Each row of a before or after table is a point. The points were changed in one or more steps. Then noise was added and the rows were shuffled. The steps act on columns, c1 being the first. Write out the steps. A step turns or swaps two columns, mirrors them in a line or flattens them onto one, adds a multiple of one to another, or multiplies or shifts one. Angles are multiples of 10 degrees, from the lower column toward the higher: turns from -170 to 170, lines from 10 to 170 but not 90. Use the fewest steps. Two steps may share a column if one is a turn and the other turns, adds or multiplies; they go together, in the order done. Otherwise the lowest column goes first.

Before (11 x 3)
-0.02 -0.60 +0.94

-0.38 -0.02 -0.40

-0.25 +0.05 -0.08

+0.64 -0.20 -0.40

+0.61 -0.55 -0.14

-0.40 +0.35 -0.08

-0.46 -0.09 -0.04

-0.47 -0.60 -0.25

+0.63 -0.43 -0.33

-0.42 -0.58 +0.20

-0.32 -0.15 -0.59
After (11 x 3)
+0.58 +0.13 -0.02

+0.09 +0.34 +0.00

-0.40 +0.33 +0.00

+0.01 +0.47 +0.00

+0.51 +0.51 +0.00

+0.53 -0.54 -0.01

+0.65 -0.49 +0.00

-0.08 +0.24 +0.01

+0.51 +0.57 +0.00

+0.32 -0.59 +0.01

-0.04 +0.38 +0.00
Steps: mirror c1 and c2 in the line at 140 degrees; multiply c3 by 0

Before (14 x 8)
-0.15 -0.09 -0.16 -0.44 +0.05 +0.65 +0.44 +0.29

+0.12 +0.05 -0.96 +0.49 +0.16 -0.04 +0.14 +0.58

-0.48 -0.53 +0.14 +0.16 +0.31 +0.20 +0.88 -0.16

+0.30 +0.41 -0.66 +0.63 +0.25 +0.49 -0.22 -0.47

+0.52 +0.23 -0.85 +0.94 -0.33 +0.15 -0.05 -0.26

+0.44 -0.53 +0.03 -0.22 +0.06 -0.68 -0.17 -0.22

+0.21 -0.68 +0.50 +0.22 +0.31 -0.42 -0.08 +0.30

-0.50 +0.03 -0.09 -0.12 +0.55 -0.02 +0.49 -0.22

-0.44 -0.02 -0.20 -0.35 +0.06 +0.11 +0.03 +0.02

+0.47 -0.77 +0.16 +0.16 +0.44 -0.48 +0.48 -0.05

-0.45 -0.09 -0.18 +0.13 +0.05 +0.15 +0.58 -0.15

-0.40 -0.03 -0.27 -0.43 +0.23 +0.00 +0.60 +0.42

-0.55 +0.02 -0.24 -0.36 +0.04 +0.22 +0.28 +0.15

+0.27 -0.07 +0.72 +0.23 +0.27 -0.58 +0.51 -0.47
After (14 x 8)
-0.09 -0.45 -0.17 +0.13 -0.08 +0.14 +0.59 -0.14

+0.24 +0.54 -0.85 +0.94 -0.44 +0.17 -0.03 -0.27

+0.06 +0.12 -0.96 +0.51 +0.05 -0.03 +0.13 +0.58

+0.01 -0.51 -0.09 -0.14 +0.43 -0.02 +0.51 -0.21

-0.09 -0.15 -0.17 -0.43 -0.05 +0.66 +0.45 +0.29

-0.01 -0.44 -0.19 -0.34 -0.05 +0.12 +0.02 +0.01

-0.70 +0.20 +0.51 +0.22 +0.20 -0.41 -0.08 +0.29

-0.01 -0.59 -0.25 -0.38 -0.04 +0.21 +0.30 +0.15

-0.02 -0.39 -0.24 -0.43 +0.14 -0.01 +0.61 +0.41

-0.77 +0.47 +0.15 +0.16 +0.32 -0.49 +0.50 -0.05

-0.55 -0.48 +0.14 +0.17 +0.22 +0.20 +0.88 -0.16

+0.39 +0.31 -0.65 +0.62 +0.16 +0.48 -0.23 -0.48

-0.05 +0.27 +0.72 +0.20 +0.17 -0.59 +0.53 -0.47

-0.53 +0.44 +0.02 -0.20 -0.04 -0.67 -0.15 -0.21
Steps: swap c1 and c2; shift c5 by -0.10

Before (13 x 12)
+0.45 +0.31 +0.42 +0.31 -0.08 +0.22 -0.44 -0.53 +0.75 +0.38 -0.13 +0.00

-0.82 +0.02 -0.02 -0.14 +0.14 +0.05 -0.54 +0.45 -0.27 +0.21 -0.32 +0.12

-0.31 +0.05 -0.21 +0.02 +0.20 -0.32 -0.48 -0.41 +0.26 +0.19 +0.31 +0.70

+0.16 -0.48 -0.49 -0.89 -0.34 +0.28 +0.47 +0.63 +0.08 -0.62 -0.38 +0.67

-0.09 +0.39 -0.67 -0.42 +0.09 +0.27 +0.24 +0.67 -0.38 -0.13 +0.34 -0.22

-0.04 -0.26 +0.09 -0.70 -0.63 -0.09 +0.41 +0.46 -0.31 +0.18 -0.27 +0.39

+0.27 -0.38 +0.31 +0.01 +0.01 -0.39 -0.46 +0.59 -0.37 +0.00 -0.32 -0.12

+0.14 +0.18 +0.13 -0.42 -0.06 -0.67 +0.00 -0.42 +0.92 +0.17 -0.51 +0.48

-0.55 -0.11 -0.76 -0.06 -0.21 -0.31 -0.74 -0.21 +0.00 +0.59 -0.53 +0.50

-0.46 -0.37 -0.21 +0.09 -0.50 +0.00 +0.60 -0.26 -0.11 -0.18 -0.52 +0.00

+0.08 +0.25 -0.06 -0.65 -0.26 +0.32 -0.69 -0.45 -0.14 -0.17 -0.15 -0.38

-0.69 -0.41 -0.40 +0.01 +0.07 -0.22 -0.25 +0.64 +0.20 +0.36 +0.53 -0.15

-0.12 +0.00 +0.04 +0.03 -1.08 +0.14 +0.35 +0.62 -0.29 -0.72 -0.25 -0.22
After (13 x 12)
+0.21 +0.13 -0.08 -0.04 +0.12 -0.67 +0.01 -0.42 -0.91 +0.26 -0.50 +0.48

-0.48 -0.38 +0.05 +0.02 -0.32 +0.00 +0.63 -0.24 +0.05 -0.22 -0.52 +0.03

+0.57 +0.30 -0.25 -0.05 +0.12 +0.17 -0.48 -0.53 -0.74 +0.33 -0.16 +0.02

-0.75 +0.00 -0.28 -0.04 +0.36 +0.03 -0.58 +0.43 +0.25 +0.20 -0.36 +0.11

-0.28 +0.36 +0.62 -0.02 +0.28 +0.30 +0.25 +0.63 +0.41 -0.09 +0.38 -0.22

-0.09 +0.01 -0.06 +0.15 -0.89 +0.14 +0.37 +0.65 +0.34 -0.73 -0.26 -0.18

+0.40 -0.41 -0.16 -0.02 +0.19 -0.35 -0.47 +0.56 +0.36 -0.01 -0.29 -0.13

-0.34 +0.05 +0.08 -0.02 +0.40 -0.33 -0.49 -0.38 -0.25 +0.15 +0.35 +0.75

-0.79 -0.40 +0.14 -0.06 +0.26 -0.23 -0.24 +0.61 -0.18 +0.36 +0.51 -0.14

+0.06 +0.24 +0.10 +0.01 -0.09 +0.31 -0.68 -0.45 +0.13 -0.03 -0.17 -0.39

+0.00 -0.50 +0.55 +0.07 -0.13 +0.27 +0.46 +0.62 -0.07 -0.41 -0.39 +0.64

-0.79 -0.12 +0.53 -0.11 -0.04 -0.26 -0.71 -0.23 -0.04 +0.57 -0.54 +0.53

-0.04 -0.24 -0.10 -0.02 -0.43 -0.11 +0.40 +0.47 +0.33 +0.30 -0.29 +0.42
Steps: mirror c1 and c3 in the line at 10 degrees; flatten c4 and c10 onto the line at 100 degrees; shift c5 by +0.20; multiply c9 by -1
